Each row of a before or after table is a point. The points were changed in one or more steps. Then noise was added and the rows were shuffled. The steps act on columns, c1 being the first. Name the steps. A step turns or swaps two columns, mirrors them in a line or flattens them onto one, adds a multiple of one to another, or multiplies or shifts one. Angles are multiples of 10 degrees, from the lower column toward the higher: turns from -170 to 170, lines from 10 to 170 but not 90. Use the fewest steps. Two steps may share a column if one is a turn and the other turns, adds or multiplies; they go together, in the order done. Otherwise the lowest column goes first.
In the rows, 128 means zero.

Before (12 x 2)
[[114 179]
 [100 124]
 [ 98 133]
 [ 88 147]
 [135 126]
 [164 115]
 [169 108]
 [152 103]
 [133 144]
 [132  99]
 [111 159]
 [128 130]]
After (12 x 2)
[[115 202]
 [170  47]
 [135 136]
 [151  68]
 [ 99 165]
 [131  94]
 [ 96 179]
 [111 184]
 [164  60]
 [ 89 206]
 [135 116]
 [128 131]]
Steps: add -1.5 times c1 to c2

Before (14 x 3)
[[108  92 148]
 [129  93  75]
 [114 108 101]
 [131  98 162]
 [112 104 168]
 [ 95 111  95]
 [115 109 165]
 [119 149 111]
 [115 105 103]
 [109 109 125]
 [124 123  72]
 [127 126 115]
 [103 111  66]
 [132 103 165]]
After (14 x 3)
[[144  64 162]
 [ 77  84 111]
 [143  54 160]
 [105 116  78]
 [112 182 118]
 [123 124 115]
 [126  80 170]
 [ 77  86  80]
 [110  40  79]
 [104  70 110]
 [103  80 134]
 [110  39 157]
 [101  79 109]
 [121  68 174]]
Steps: multiply c1 by 1.3; turn c1 and c3 by -20 degrees; multiply c2 by 2.5

Before (8 x 4)
[[184 129  78 130]
 [160 103  81 139]
 [ 96 144 149 209]
 [150 115 104 200]
 [186 102 118 118]
 [101 153 126 192]
 [138  80 121 116]
 [106 102 126 131]]
After (8 x 4)
[[156  82  99 162]
 [148 150 127 144]
 [ 71 152 143 137]
 [118 172 140 144]
 [107 103 112 198]
 [ 68 114 172 152]
 [ 95 134 165 170]
 [160  83  73 171]]
Steps: multiply c1 by -1; turn c3 and c4 by 150 degrees; turn c2 and c4 by -150 degrees

Before (9 x 6)
[[157 131 167 154 108 118]
 [ 69 104 154 129 173 151]
 [149 174  97 172 121 154]
 [125 113 138  86 157 115]
 [184  89 104 113 119 128]
 [ 87  97 141  79 141 124]
 [160 175 138 126 229 129]
 [ 92 182 175  84 119 105]
 [164 136 141  97 147 153]]
After (9 x 6)
[[ 73  63 160 123 177 130]
 [187 130  94 143 120 130]
 [ 96 155 190 158 108 161]
 [161 200 138 107 215 172]
 [150 190  88 100 134  85]
 [167 159 145 163 158 134]
 [160 151 177 108 102 117]
 [127 111 139 150 143 170]
 [ 90  65 143 169 137 159]]
Steps: add 0.7 times c1 to c2; multiply c3 by 1.3; turn c5 and c6 by -30 degrees; turn c4 and c6 by -150 degrees

Before (8 x 8)
[[156 104 148 132  69 125 168 142]
 [143 161 192 139  98 118 138 130]
 [183 134  75 117  83 123 194  98]
 [114 138  76  94 183 150 146 182]
 [ 73 136  83 125 176 138 175 159]
 [153 127 192 150 117  68 139 149]
 [114 146 127 138  98  96 103 142]
 [110 135  83 162 173 152 118 153]]
After (8 x 8)
[[118  92  88 151  65 109 156 138]
 [174 133 134 160  95 112 135 131]
 [142 108 129 168 113  39 138 148]
 [120 143  23 185 174 117 124 150]
 [101 183  23 144 163  95 184 163]
 [132 145  17 112 181  71 154 184]
 [171  83  17 140  75 166 187 100]
 [142 148  68 164 101  76 101 139]]
Steps: turn c1 and c2 by -60 degrees; multiply c1 by 1.3; shift c3 by -60; shift c4 by 20; turn c5 and c7 by 10 degrees; add -1.5 times c8 to c6

Before (8 x 11)
[[179 144 161  92 149 117 135 139 101 111  58]
 [199 101 105 121 134 115 133 189 140 132 102]
 [118 151  92 166 194  95  92 134 109 174  70]
 [152  76 136 193 172  75 106 123 151 164  72]
 [129 162  96 128 107 103 102 106  86  83 144]
 [145 138 118 127 113  91 163 109 162 115 162]
 [117  52  92 184 193  94 176 104 135 162 128]
 [152 121 115  94  56  70 124 182 134 171 131]]
After (8 x 11)
[[ 92 157 167 112 143 118 140  91 191 143  73]
 [114 187 117 146 117  91 159 124  80 111 124]
 [107 116 115  71  78  71 125 107 122  74 109]
 [103 120  96 151 129 102 100 122 149 103 160]
 [132  42 141 145 140  76 108 192 151 174  63]
 [141 126  93 159 144  92 174 177 118 191 128]
 [ 82 102 113  67 130 118 134 129 137 130  65]
 [155  98  92 131 145  93  98 167 176 193 106]]
Steps: turn c9 and c11 by 140 degrees; turn c1 and c11 by -150 degrees; add 1.5 times c7 to c2; turn c4 and c8 by 80 degrees; multiply c10 by 0.4; turn c5 and c10 by 60 degrees

Before (11 x 12)
[[119 163 123 139 178 114 112 181 118 109 209 126]
 [133  62 102 169 127 177 128 174  82 179 153 156]
 [124 136 162 122 143 128  72 158 101  67 164 115]
 [102 127 155 157 190 161 122 158  76 174 181 210]
 [163 139 119 145 174 117  69 112 121  87 186 105]
 [113  85 114 168 119 127 148 145  47 159 180 194]
 [ 46 160  66 102  93 124 132  71 127 165  86 121]
 [143 138 122 124 131  99  41 154 132 119 192 136]
 [175 181 134 115 106 110  92 123 148  98 150 101]
 [104 100 101  83  97  87 136  88 167 130  92 120]
 [128 136  57 109 104 124 110 114 147  98 102 152]]
After (11 x 12)
[[140 126 118 133 119 156  45 154 121 142 190 124]
 [109 138  83 151 112 126 104 115 115 158 101  70]
 [141 108 136  98  77 141  96 124  90 161 149 124]
 [111  94 117 206 133 134 142 144 188  98 180 138]
 [ 88 176  92 101 127 168 123  87 125 132  92 100]
 [ 49 107  98 123 169 139 109  72 111  92  86  67]
 [160  89 107 199 187 104 131 159 151  77 181 181]
 [137 102 139 107 141 117  75 158 136 189 164 156]
 [160  98 136 135 167 137 121 181 114 150 208 123]
 [130 135 137 181 124  89 129 174 183  68 153 111]
 [185 115 153 124 131 132  86 113 126 169 186 112]]
Steps: turn c1 and c5 by -50 degrees; add 0.3 times c1 to c7; turn c2 and c9 by -130 degrees; multiply c9 by 0.7; turn c3 and c12 by 70 degrees; turn c3 and c4 by -50 degrees; turn c6 and c10 by -170 degrees

Before (9 x 14)
[[121 176 132 122 195 106 169 137 128 148 134  98  89 140]
 [ 75 159 157  76 153 156 145  90 123 157 138 117 100 149]
 [170 102 130 116  77  71 127 101  97 107  92 163 128  76]
 [ 74 137 150 147 169 100 128 156 141 128 145  69  41 121]
 [176 134 154 158  92 119 125  84 144  88 107 142 133  89]
 [191 136 159  82  80 146 116 111  93 156 104  77 135  87]
 [ 80 170  93 137 144  80 149 165 154  87 196  68  67 123]
 [ 97 143 101 132 190 151 138 127 110 123 158 109  73 101]
 [164 136 166 112  68 132 154 131 109 101  66 154 152  47]]
After (9 x 14)
[[165  37 119 172 153 131 154 119 112  77  93 150  70 129]
 [196  56 126 187 150 101 118 109  90 163 115  73 106 121]
 [ 83 115 101  76  73 114 149 168 156  66 200  67 183 132]
 [ 96 202 163 112  85 121 139 127 104 113 188 117 146 133]
 [173  77 109 131 131 164 121  77 143  85 112 142 107 116]
 [116 178 106 127  57 110 166 138 124 107 170 101 123 137]
 [ 71 133 143 188  89 103 144  96 127 144 156 121 129 125]
 [167  86  76 113 174 100 127  88 103 106 120 163  97 121]
 [ 79 178  88 122  97 152 128 148 143 122 211  69 132 130]]
Steps: turn c2 and c5 by -120 degrees; multiply c2 by 1.6; turn c3 and c6 by -120 degrees; turn c4 and c6 by 120 degrees; add -1 times c7 to c10; flatten c8 and c14 onto the line at 10 degrees; turn c11 and c13 by 80 degrees

Before (12 x 18)
[[111 151 159 135 174 120 155 175 148  49 106 105 120 112 108 173 134  89]
 [155 126  98 160 178 161  46 136  81 119 124 106 151 114 104  78 113 118]
 [ 89 115 148 179 142 173 152 103  95 152 119 181  73  97  93 125 161 154]
 [101 144 160 104 153 137  95 122  99  99 119 127 111  66 149 143  93 109]
 [110 112 111 116  87 160  92 156 212  90 127 133  63 150  68 147  52 167]
 [169 128 154 105  98 186  78 143 160  81 108  94  91 138  97 102 139 106]
 [150  96  68  83 158 165 108 140  83 160  86 110  95 190  53 125 142 175]
 [117  72 181 118 125 144  83 132 136  47  88 139 107 105  55 110 105 100]
 [119 105 133 124 106 157  90 158  84 148 106 140 151 100 157  89 187 110]
 [169  93 135 219 155 137  92 136  77 137 126  84 155 158 121 176 116 129]
 [154 115 127 175 106 120 121 160 118  75 141 145  69 120 113  83  71 148]
 [130 158 150 126 104 111 117 128  66  47  88 134 152 144 162 142 159 202]]
After (12 x 18)
[[154  86  93 150 145 174 150 106  91 152 137 181 193 142 174 126 117 156]
 [134  73 119 112 106 157  90 155  82 150 151 137 111 129 129  87  62 109]
 [ 76 101 109 167  98 182  78 141 158  84 150  96 140 194 163 103 137 102]
 [117 126 101 107 103 113 118 125  67  45 168 132 114 128 115 143  85 202]
 [153  80 142 182  84 159  91 154 214  94 128 132 165 181 142 150 224 169]
 [114  96 170  93 179 162  46 135  83 120 131 101 130 147 143  78 152 118]
 [ 85  64 131  64 159 138  92 134  76 135 127  86 158 169 128 175 142 130]
 [140 117  78 152 153 136  96 124 101 100 139 124 121  72  92 146 149 107]
 [117  42  60 150 127 142  85 129 133  50 169 140 134 123 182 110 185 100]
 [130 120  83 126 175 119 155 174 149  46 151 106 140  98 151 172 129  91]
 [103  86 138 152 109 117 118 164 119  73 114 147 191 111 115  81 186 147]
 [136  66 210 174 158 166 109 140  82 159 171 109 127 225 200 126 153 174]]
Steps: multiply c3 by 1.3; turn c1 and c3 by 160 degrees; shift c2 by -30; multiply c4 by 0.7; turn c4 and c13 by 130 degrees; add 1 times c6 to c14; multiply c11 by -1; turn c15 and c17 by -150 degrees

Before (13 x 20)
[[150 122 112 110 116 110 148 120  99 162 110 135 119 116 130 146  74 122
   95 160]
 [163 135 142 173 118 145 138 150 110 142 101 106 138 143 159 151  73 170
   97 131]
 [142 166 106 172 110 168 124 160  88 124 158 104 163 149  94 143  86 164
  135 155]
 [182 154 166 128 117  90 170 158 142 151 169 115 101 173 162 164 118 127
  119 141]
 [140  92 123 136  91 150 108  99 110 138 168 103 108 122 102 127 144 100
  104 103]
 [114 142 122 123  86 161 106  95  86 164 178 140 139 107 155 128 115 133
  124 158]
 [150 134 119 173 141 157 112  93 157 104 105 130 152 140 151 129 132 100
  115  94]
 [109  83 173 174 139 151 127 101 110 119 107 115 163 135  95  88  85  99
  158 174]
 [107 109 130 123 104 113 135 145 117 166  97 133 107 151 144 102  75 110
  150 161]
 [138 135 157 172 114 134 115 125 151 158 159 171 146  91 146 139 154 116
  147 129]
 [128 117 180 148 145 140 105 160 107 110 175 173 147 101 150 126  79 119
  128 141]
 [112  84 115  94 133 126 156 114 109  93 147 168  83 106 142  95 157 158
  162 157]
 [119  90 152 113 132 117 111 126 131 150 127 105 140 119 152 109 133  91
  151 117]]
After (13 x 20)
[[116  92 156 114 133 118 109 120 140 167 125 105 139 122 154 172 129  92
  137 117]
 [178 147 106 125 117  92 171 147 149 166 146 108 106 174 160 254 119 128
  114 143]
 [109 139 127 124  89 160 103 106  98 233 151 142 142 109 157 114 117 136
  143 159]
 [142  92 134 139  94 148 108 122 117 160 142 104 109 125  98 115 147 101
  133 103]
 [105  79 179 173 133 152 126  96 106 123 124 115 163 138  93 203  86  99
  158 169]
 [148 164 104 176 115 170 126 145  88 140 137 106 156 147  95  91  85 165
  116 157]
 [155 120 100 115 116 109 144 141 113 210 116 130 120 117 131 100  72 119
  119 160]
 [166 130 108 164 115 150 140 156 116 161 116 111 139 140 158 183  75 171
  104 128]
 [111  85 156  93 137 126 155 108  98  76 135 163  80 104 140  62 157 154
  145 155]
 [105 111 155 126 105 115 140 129 131 210 119 132 109 149 148 112  73 115
  132 159]
 [139 136 129 172 117 135 115 115 160 173 140 174 143  88 147 209 157 120
  141 130]
 [124 116 147 151 146 142 103 147  99 110 140 168 143  98 151 250  80 115
  113 138]
 [149 135 124 177 134 160 113 108 148  65 120 131 152 136 155 110 133 102
  139  90]]
Steps: turn c3 and c16 by 70 degrees; multiply c16 by 2.5; flatten c8 and c19 onto the line at 140 degrees; turn c9 and c10 by -20 degrees; multiply c10 by 2; multiply c11 by 0.4

Before (12 x 24)
[[155 129 114 132 147 113 119 145 163 127 163 155 136 140  99 134 130 154
  151 132 143 117 130 129]
 [146 140 135 175 128 132 105 129 161  86 161 152 140 136 154 139 109 180
  120 105  38 142 142 138]
 [150 112 142 136 113 109 122  73 157 144 163 122 151  39 153 147 136 150
  146 160 148 103 126 114]
 [ 66 131 143 127 122 128 112 124 152 138 137  73 123 135 130 126 116  93
  110 160 110 129 142 127]
 [ 97 126 146 117 169 136 122 142  58 133  83 119 139 141 145  96  94 175
  155 106 138 124 153  90]
 [163 130 137 128 157  75 168 117 128 117 138  99 123 129  99 147 122 178
  127 161 111 169 126 151]
 [160 109 113 123 114 120 108  83 161  96 159 133 158 118 110 149 133 181
  123 156 145 101 148 149]
 [166 138 124 123 127 136 198 102  52 141 138 156 122 140 109 123 137  95
   98 113 119 107 145 149]
 [140 116 140  96 174 133 107 130 119 134 146 124 124 119 113 154 131 177
  127 112 144 144 131 126]
 [109  92  80 126 130  86 171 119 160 146 154 132 124 131 109 130 127 177
   86 109 141 124 147 137]
 [158 126 124 121 112  70 109 138 151 133 126 157 134 139 148 141 122 167
  131 151 149 102 152  65]
 [136  93 111 146 129 128 106 140 131  93 104 153 133 140 117 148 108   7
  113 136 130 111 141 145]]
After (12 x 24)
[[138 152 137 121 145 133 134 132 174 134 148 121 126 139 113 153 123 179
  131 110 143 144 130 123]
 [146 145 140 175  99 110 123  72 120 145 163 123 117  69 155 145 110 150
  121 159 146 103 126 153]
 [145 136 139 144  96 131 151 129 136  88 157 152 143 111 155 138 149 178
  123 108  37 145 141 137]
 [111 127  82 125  99  89  74 117 135 146 154 131 133 131 112 128 158 175
  163 109 140 121 148 120]
 [137 170 112 129 126 128 121 136 128  91 103 152 145 122 115 149 151   8
  125 136 131 111 141 131]
 [164 100 137 124 132  75 101 115 156 118 138  98 145 127  98 145 135 179
  124 163 111 166 127 122]
 [165  76 121 118 203 134  82 100 115 142 141 157 149 135 108 125 140  96
  158 113 118 107 145 118]
 [153 134 117 123  97 109 135 146 150 129 162 157 127 130 101 137 111 153
  112 132 143 116 127 137]
 [ 64 138 143 122 103 131 144 124 126 140 140  75 127 135 130 124 151  95
  131 159 111 129 142 126]
 [158 141 126 119 103  70 141 137 117 134 127 159  67 137 146 144 132 169
  123 148 149 103 154 147]
 [ 95 130 145 118 203 134 137 142 154 133  82 119  92 139 145  99 134 176
   84 108 140 126 152 145]
 [162 157 114 126  95 120 130  83 120  96 159 132 155 120 113 148 127 184
  136 157 145 100 146 154]]
Steps: turn c2 and c7 by 140 degrees; flatten c4 and c14 onto the line at 130 degrees; turn c5 and c9 by 80 degrees; mirror c13 and c24 in the line at 40 degrees; turn c17 and c19 by 140 degrees

Before (10 x 32)
[[150 147 184 194 138 174 113  82 121 128 111 152 178 136 121 142 154 141
  144 163 172 151  91 181 128 143 166 145  98 121 139 135]
 [102 156 171 119 101 162 129 120 144 117 153  93 173 154 116 157 150 172
   81 143 198 109 151 164 106 121  99 157  96 118 142 140]
 [145 123 160 100 142 147  93 143 112 124 102 200 144 154  74 160 150  57
   81 172 127 110 130 155 144 158 131 135 133 142  88 132]
 [141 154 150 115 105 112 146 168  93 187 131 103 175 134 152 155 141  82
   69 108  68  79 166  91 155 114 156 131  94 128 126 141]
 [134 102 158  88  95  85 110  95 106 161 135 151 129 150 109 150 143 102
  115 163 122  93  75 143 131 127 132 167 110  44 127 175]
 [101  90 121 122 101 158 124 128 122 114 145 153 147 147 150 106 118 129
  114 180  94 138 104 162 205 103 136  78 142  89 154 160]
 [125 142 149 133 129 151  94 137 159 100 113 142 109  90 103 110 145 107
   99 129 136 112 154 111 120 147 169 110 111 115 126 153]
 [107 133 176 121 120 186 107 129 122 141 131 138 123 181 154 122  86 102
  138  87 140  80  86 130 101 171 168 113  91 128 117 106]
 [168 116 124  77  76  76 144 105 126 121  95 161 148  99 113 152 109  92
  110 200  99 115 119 115 133 170 139 160 141 111 128 124]
 [141 117 138  99 119 155  84 146 161 131 119 113  98 108 132 129 109 103
  104 122 121 155 182 103 107 157 152 112 131 125 128 188]]
After (10 x 32)
[[147 134 175 125 121 114 109 133 118 130 133 146 117 185 159  91  91 120
  136 104 140  81  86  73 104 175 171 106  90 126 140  90]
 [117 114 138  98 119  92  86 146 158 115 118 107 113 108 129 121 105 142
  107 120 119 158 182 111 105 156 156 117 131 126 112 251]
 [123 154 152 116 108 101 146 166  92 167 132 116 118 134 151 126 142  66
   69  93  67  77 162 156 156 108 156  87  95 127 117 155]
 [124  97 157  88  99 158 112  88 110 177 134 161 122 153 113 169 141 111
  117 133 121  92  74 161 131 127 132 126 108  44 126 217]
 [134 147 153 132 126 108  90 138 158  95 109 149 117  94 102 116 145 137
  100 142 134 113 156 113 116 148 168 134 108 119 133 173]
 [124  92 124 122 102 149 129 128 122  81 146 150 135 149 149 156 121 111
  112 174  96 135 102  85 209 100 134 110 142  89 163 199]
 [110 111 119  78  72 133 143 106 129 150  92 164 115  95 113 198 111  93
  110 157  99 117 120 183 132 168 142 154 140 111  89 115]
 [110 150 181 197 144 163 114  82 124 142 115 150 142 140 117 164 155  93
  142 144 176 148  89  72 122 142 170 138  99 120 111 144]
 [127 157 172 116 100 153 128 122 141 146 151 100 151 151 119 158 153 111
   85 113 198 113 152  80 104 121  99 154  99 117 153 157]
 [157 120 160 101 141 145  95 141 115 132 100 205 105 155  72 183 147  82
   81 129 130 108 132 101 145 159 135 133 131 142  90 134]]
Steps: mirror c1 and c31 in the line at 120 degrees; turn c6 and c24 by -110 degrees; turn c10 and c28 by -50 degrees; add -0.3 times c22 to c12; turn c13 and c18 by -60 degrees; multiply c13 by 0.4; turn c16 and c20 by -50 degrees; multiply c32 by 2
